Each row of a before or after table is a point. The points were changed in one or more steps. Then noise was added and the rows were shuffled. The steps act on columns, c1 being the first. Name the steps. A step turns or swaps two columns, mirrors them in a line or flattens them onto one, adds a multiple of one to another, or multiplies or shifts one. Angles are multiples of 10 degrees, from the lower column toward the higher: turns from -170 to 170, lines from 10 to 170 but not 90. Use the fewest steps. Two steps may share a column if one is a turn and the other turns, adds or multiplies; they go together, in the order done. Otherwise the lowest column goes first.
In the rows, 128 means zero.

Before (10 x 2):
[[122 120]
 [177 101]
 [116 124]
 [111  84]
 [183 156]
 [124 145]
 [130 118]
 [101  90]
 [178 105]
 [167 113]]
After:
[[135  84]
 [111 140]
 [133 130]
 [144  67]
 [ 98  67]
 [136 140]
 [171 144]
 [133 136]
 [168 143]
 [145  77]]
Steps: mirror c1 and c2 in the line at 130 degrees

Before:
[[161 124 168 132]
 [131 183  99 133]
 [103 185 121 145]
 [122 174 106 156]
 [123 117 132 115]
 [161 107 135  73]
 [155 111 119 123]
 [115 208 105 148]]
After:
[[121  59 115  79]
 [154 129 142 184]
 [111  78 133  91]
 [152 134 182 125]
 [125  96 118  87]
 [125 136 138 143]
 [131  75 111 107]
 [145 141 126 140]]
Steps: multiply c1 by 0.7; turn c2 and c4 by -160 degrees; shift c3 by 10

Before (10 x 6):
[[133  93 140 131 180 102]
 [ 95 154 156  94 165 141]
 [143 140 103  99 136 146]
 [126 123 106 148 151 150]
 [142  88 110 132 109 152]
 [126 124 145 163 113 184]
 [ 86 121 117 163 131 107]
 [ 91 156 131 145 181 175]
 [ 80  80  89  79 149 116]
 [ 78  86 139  88  92 149]]
After (10 x 6):
[[159  90  97 149 135 162]
 [147  50  65 140 129  79]
 [103 113 114 111 134 100]
 [115  56 131 105 153 130]
 [140  95 145  71 135 162]
 [144 127  89  80  83 145]
 [184  56 127 106 154  87]
 [115  92 100 103 119 149]
 [114  62 117 153  76 132]
 [160 123 116 115  83  92]]
Steps: turn c3 and c5 by -150 degrees; turn c1 and c3 by 150 degrees; shift c2 by -30; turn c4 and c6 by 90 degrees

Before (14 x 9):
[[122  78 144 114  82 132 115 137 154]
 [150  88 133 100  83 143 122 105 173]
 [115 129 138 122 120 136 136 109 106]
 [128 154 113 134 110 133 125 160  94]
 [ 81 168 100 107 157 100 138 173 132]
 [117 150 128  97 147 109 156 166 161]
 [114 100 139 139 127 162 110 143 143]
 [142  76 125 124 101 146 156 141 138]
 [ 74 143 124  75 114 107 145 177 173]
 [ 92 145 106 147 121 124 150 150 133]
 [111 125 110 146 105 128 135 127 139]
 [149  90 139 155  90 134 107 134 169]
 [121 137 138 129 104 182 139 147 149]
 [148  96 185 131  80 141 154 112 132]]
After, 14 rows:
[[175 142 105 142 170 134   6 100  57]
 [138 135 132 143 104  67  79 123 118]
 [141 123 105 145 160 114 123 135 138]
 [143 155 120 138 123 157  33 114  86]
 [146 131 129 102 128 117 166 154 137]
 [169 168  86 119 122 170  18 103 107]
 [152 145  97 142 142 130  62 130 142]
 [115  75 127 135 142 102  94 145 121]
 [127 156 115 108 146 113  52  94 149]
 [147  96 135 154  93  96  93  97 130]
 [129  93 192 127 172  84 160 166 129]
 [110  91 146 172 172  97 123 107 128]
 [111  84 137 155 167  90 185 141  84]
 [138  75 140 145 183  98 108 114 101]]
Steps: mirror c1 and c3 in the line at 80 degrees; mirror c4 and c9 in the line at 30 degrees; turn c5 and c6 by 140 degrees; multiply c5 by 1.6; multiply c8 by 2.5; turn c7 and c8 by 110 degrees

Before (10 x 12):
[[112 120 167 160 124 146  94 135 135 161 101 111]
 [114 119 127 157 115 139 154 147 126 124  83 133]
 [110 122 115 142 101 126 120 163 129 140 113 108]
 [148 122 101 135 115 108 134  92 105 122 145 141]
 [165 106 100 113 108 115 131 113 142 114 142 171]
 [161 151 130 130 104  91 136 107 150 141 136 144]
 [121 137 171 176 135 158 117 167 128 187 137 113]
 [107 132 113 106 124 133 139 136 118 140  98 142]
 [109 128 153 172 163 140 115 149 158 168 127  96]
 [176 114 125 118 113 121 145 104 138 149 140 116]]
After, 10 rows:
[[157 130 150 238 141 142 152 133 165 136 128 150]
 [ 91 116  99 133 131 148 106 128 139 174 149 125]
 [151 144 119 162 124 117 163 123 122  86 125 141]
 [144 156 126  72 123 112 132 114 118 129 136 109]
 [139 117 175 248 129 151 168 125 130 129 137 140]
 [150 155 164 208 131 154 146 157 133 150 125 139]
 [ 87 118 120 104 129 130 100 120 133 185 112 155]
 [139 174 137 200 124 120 136  98 121  96 125 120]
 [105 112  98 145 118 116  92 136 103 175 119 123]
 [ 79 117 102  90 130 111 113 130 134 137 105 100]]
Steps: turn c1 and c12 by 160 degrees; turn c2 and c11 by 100 degrees; mirror c3 and c6 in the line at 30 degrees; multiply c4 by 2.5; flatten c5 and c9 onto the line at 70 degrees; add -1.5 times c8 to c10; turn c7 and c8 by -110 degrees

Before, 10 rows:
[[179  85 101  67 102 100 118 137  89 178  63 122 145  78]
 [151 139 163 131 111 146 119 138 144 118 120 149 159 123]
 [133 103 102 100  83 126 113 104  94 186 115 127 115 183]
 [105 159 134 165 130 169 135  95  65 101 157 111 152 166]
 [118 127 128 124 138 167 145 122  83 146 172 109 125 126]
 [170  98 108 141 127  74 150 133 102 131 106 142  78 168]
 [172 107 106 191 161 169 175 129 113 125  86 129 112 119]
 [144  98 120 133 187 150 102 112 137 118 125 165  92 105]
 [132  69 108 102  97 168 166 156 102  78  76 125 123 112]
 [ 84 134 162 143 148 125 139 122  81 139 124  93 114 118]]
After:
[[117 126 127  98 139 156 144  83 121 146 170 121 128 129]
 [181  86 101 101 103  66 177  87 137 120  65 125  99 168]
 [165 106 106 150 164 200 125 113 129 175  86 129 145 154]
 [149  98 109 175 126  96 131 102 133 149 106 134 201 136]
 [114 160 135 130 131 184 100  66  95 136 156 121 128  78]
 [130 103 103 108  82 109 186  95 105 114 115 129 175  94]
 [159 140 163 118 110 143 118 143 136 120 120 136 107 119]
 [129  68 110  83  97 142  78 102 155 166  76 127 121 143]
 [ 82 133 162 142 146 137 139  81 122 138 123 114 121 134]
 [130  98 119 117 187 148 117 138 113 102 125 145 143 171]]
Steps: turn c1 and c13 by -20 degrees; turn c13 and c14 by -140 degrees; turn c4 and c6 by 40 degrees; swap c7 and c10; swap c8 and c9; multiply c12 by 0.4

Before:
[[ 81 108 124 129 149  97 107 138 150 138 136 123 171  91 179 117 137 124
  129  50]
 [161  99 134 128 103 110 143 116 110 132 108  92 133 179 121 149  66 134
  127 165]
 [118 102  92 167 101 120 109 140 138 137 119 185 152 108 175 140 123 138
  139  71]
 [173 106  96 122  95 116  79  74 153 113 118 100 129 188  96 128  61 124
  117 151]
 [144  95 102  97  88 110 123  67 104 139 141 126 110 179  90 153  61 150
   75 151]
 [ 91 111 113 151 150 157 102 119 163 177 121 147 165 103 154 149 129 162
  144  92]
 [ 80 131  97 135 119 138 121 147 144 131  99 115 132  86 132 152 156 111
  151  58]
 [ 87  92 139 153 137 121 149 139 180 109  89 132 129 140 106 112 145 102
   99 104]
 [164  94 106 101 103 161 125 122 139 120 157 106 122 196 124 144  85 110
   91 148]
 [ 95  81 147 119 125 142 169 123 187  94 106 128 149 125 108 140  99 105
  147  57]
 [144 101  81  94 118 104 117  87 124 158 135 139 107 211 130 134  84 128
  150 150]
 [131 147 108 158 131 124 139 118 154 150 140 136 134 116 154 115 143 169
  141  52]]
After (12 x 20):
[[ 82  75 124  88 151 163 121 140 169 138 135 132 171  92 103 125 148 127
  130  50]
 [164 131 106 119 105  91  96 124 161 121 156 149 122 195 154 121 103 126
   93 148]
 [ 95  84 146 139 123 112 131 122 207  93 107 131 150 125 144 135  78  94
  148  57]
 [ 79 144  99 127 121 112 144 146 163 132  99 150 132  85 121 137 149 129
  150  58]
 [159 137 133 133 103 139  87 120 128 130 107 170 130 180 131 132  79 130
  127 164]
 [ 89  76 113 118 149  93 113 119 185 177 120 116 166 104  96 146 147 171
  144  92]
 [143 156 103 144  87 136  74  70 125 138 143 144 111 179 174 150  89 168
   73 153]
 [130 143 109 120 131 135 147 120 173 148 138 114 131 115  90 122 128 181
  142  53]
 [144 116  82 110 119 151  86  86 142 155 134 126 106 209 157 144 109 161
  152 149]
 [117 144  90 108 101 131 111 142 159 137 119  85 154 109  70 170 141 164
  140  71]
 [ 86  78 140 159 136 143 154 140 198 107  89 121 130 140 117 117 122  95
   99 103]
 [172 156  96 154  94 138  43  75 172 114 119 154 126 187 149 117 122 146
  118 152]]
Steps: add -1.5 times c5 to c2; add -0.7 times c3 to c18; mirror c4 and c15 in the line at 150 degrees; turn c6 and c16 by 160 degrees; turn c12 and c16 by 150 degrees; turn c7 and c17 by -50 degrees; shift c9 by 20

Before:
[[127 140 111  66  63 144 162 133  90 161 161 124 151 122 120 133 153  82
   90  89 114 166 170 151]
 [140  87 157 129 108 108 113 100 143 114 118 153 106 161 156  96 135 133
   97 165 162 138  83 146]
 [155  95 171 108 111 123 171  94 108 159 108 166 158  88 119 108 147 103
  149 146 115 190 109 157]
 [172  77 154 131 117 158 157  86 106 198 117 139 168 118 117 138 125 117
  152 157 128 159  97 147]
 [122 129  95  78 104 160 125 159  73 150 147 132 137  87  97 128 159 107
  120 107 113 137 159 171]
 [154 113  94 110 159  97 103 145 142 127 136  98  61 108 127  71  86 158
  118 142 121 104 139  75]
 [141 105  99 101 136 127 136 160 136 100 156  88 118 124 107 114 130 141
  146  96 107 109 139 100]
 [123  94 134 124 161  86  77  97 156 127 152 133  72 153 133  55 105 178
  139 123 139 101 128  99]]
After (8 x 24):
[[161  95 138  97 113 122 164  98  57 158  68 179 155  93 143 108 152 106
  145 146  94  70 116 157]
 [143  87 134 135 107 104 118 100  91 115  75 157 108 160  98  98 134 136
  102 166 231 109  84 145]
 [118  94 130 122 166  83  78  89 105 131 116 134  80 156 116  53 102 172
  139 123 154 158 129 100]
 [157 114 117 114 164  95  99 149  96 129 107  90  60 107 124  67  88 151
  122 140 108 150 141  69]
 [125 131  96  77 103 162 126 159  23 145 107 106 140  83 157 124 156 105
  122 108  86 122 160 175]
 [178  76 142 132 122 157 161  85  51 201  77 162 165 124 139 138 129 113
  154 157 126 100  93 150]
 [124 138 118  68  69 153 165 133  46 165 118 113 147 122 143 137 148  87
   93  86  80  97 178 150]
 [146 108 132  99 139 121 140 156  87  97 116  91 116 126 145 116 129 138
  141  98  62 149 143  96]]
Steps: multiply c12 by 0.7; turn c3 and c12 by 50 degrees; shift c9 by -50; shift c11 by -40; turn c15 and c22 by -170 degrees; multiply c21 by 3
